Each row is a point. The window is the flat piece filled in between its corners: a triangle in 3 columns, a solid with four corners in 4, and so on. A path goes straight from each point to the next, and from the last back to the first. List the points from which the path goes on through the window.

Window:
[[ 2.1  0.0  4.5]
 [-6.6 -5.0  2.8]
 [ 7.2  1.6  0.2]]
Path:
(1): [5.5 6.1 2.3]
(2): [7.6 0.2 1.8]
(3): [-1.4 -4.4  4.7]
(4): [-5.5  0.0 -1.7]
(5): [-8.0 -1.5  1.3]
(6): [-2.1 -7.7  4.8]
(7): [-2.9 -4.7  5.4]
(8): [-4.2 -1.6  3.7]
(9): [-4.6 -0.6  3.5]
(10): [-1.4 -5.4  4.3]
(11): [ 2.1 -5.5  3.1]
(12): [-2.4  3.2  0.2]
Through the window after points: 3, 5, 11

Window, 6 rows:
[[  4.8   4.9   3.0   2.1  -2.3  -1.4]
 [  0.8   2.2   8.2   0.2   1.0  -0.3]
 [  3.0   3.0 -11.8  -9.5  -2.1   0.4]
 [ -1.5  -1.1   3.1   4.2  -5.0  -5.3]
 [  1.8  -0.7  -1.8   3.1   0.6  -1.2]
 [  2.2   4.9  -7.9  -5.6   1.7  -4.8]]
Path:
(1): [-0.6  6.6  0.5  3.6 -3.6 -1.1]
(2): [-2.3  7.0 -7.3 -3.5  0.1 -0.5]
(3): [ 7.2 -0.6 -7.8 -7.5 -0.8 -3.7]
(4): [ 7.5 -2.1  2.8 -4.6 -0.6 -1.6]
(5): [-1.3  2.9  2.3  2.7 -2.6 -1.5]
(6): [ 0.7  2.7 -1.5  3.2  0.5  1.1]
(7): [ 3.7 -5.1  0.0  0.1 -0.3 -6.2]
(8): [ 2.6 -6.4 -2.8 -8.5  4.3 -4.7]
Through the window after points: 2, 6

Window (9 x 9):
[[-4.8 -2.4  2.3 -1.2 -2.5  0.7  6.2 -1.0  0.7]
 [-2.0  6.7  3.9  6.0 -0.3 -1.1 -1.5 -1.3  0.8]
 [-5.4 -0.2  4.4 -1.3 -3.0  3.8 -1.8  2.0  7.9]
 [-3.0 -4.5  5.3  4.1  1.1 -2.4 -3.4 -2.0  2.8]
 [-3.2 -1.6  8.6  6.8  1.1  4.6 -0.7  0.6 -2.3]
 [ 2.2  3.6 -6.7 -4.8 -4.7  8.1 -4.5 -4.7 -0.8]
 [-0.5  1.4  5.3 -7.3 -1.2  0.7  0.0  0.9 -0.3]
 [-4.5  0.9 -2.8 -2.0  5.1  3.8 -4.1  6.0  3.9]
 [13.0  8.6 -8.9 -3.4 -0.3 11.3 -1.4 -9.0  4.5]]
Path:
(1): [-4.3  3.6  3.0  2.6  4.6  4.8 -1.3 -2.7  3.8]
(2): [ 1.5  6.0  0.6 -0.6  1.5  7.1 -3.9 -6.6  1.9]
(3): [ 7.1  3.2 -7.2 -1.3 -0.7  4.7  0.6  0.5  4.5]
(4): [-1.6  0.8  4.7  3.8 -3.5  1.6  0.6  4.9  0.8]
(5): [-2.6  3.0  6.3 -1.9  4.6  0.1 -1.2 -6.0  1.0]
(6): [-4.9  3.5  0.7 -6.4  2.7  6.7 -3.5 -4.5  5.5]
(7): [ 3.4 -1.1  1.1  1.3 -5.6 -2.8  2.1  5.2 -1.0]
(8): [ 0.1  1.5  0.9  1.4 -5.8  1.0 -2.2  1.0  2.0]
Through the window after points: 2
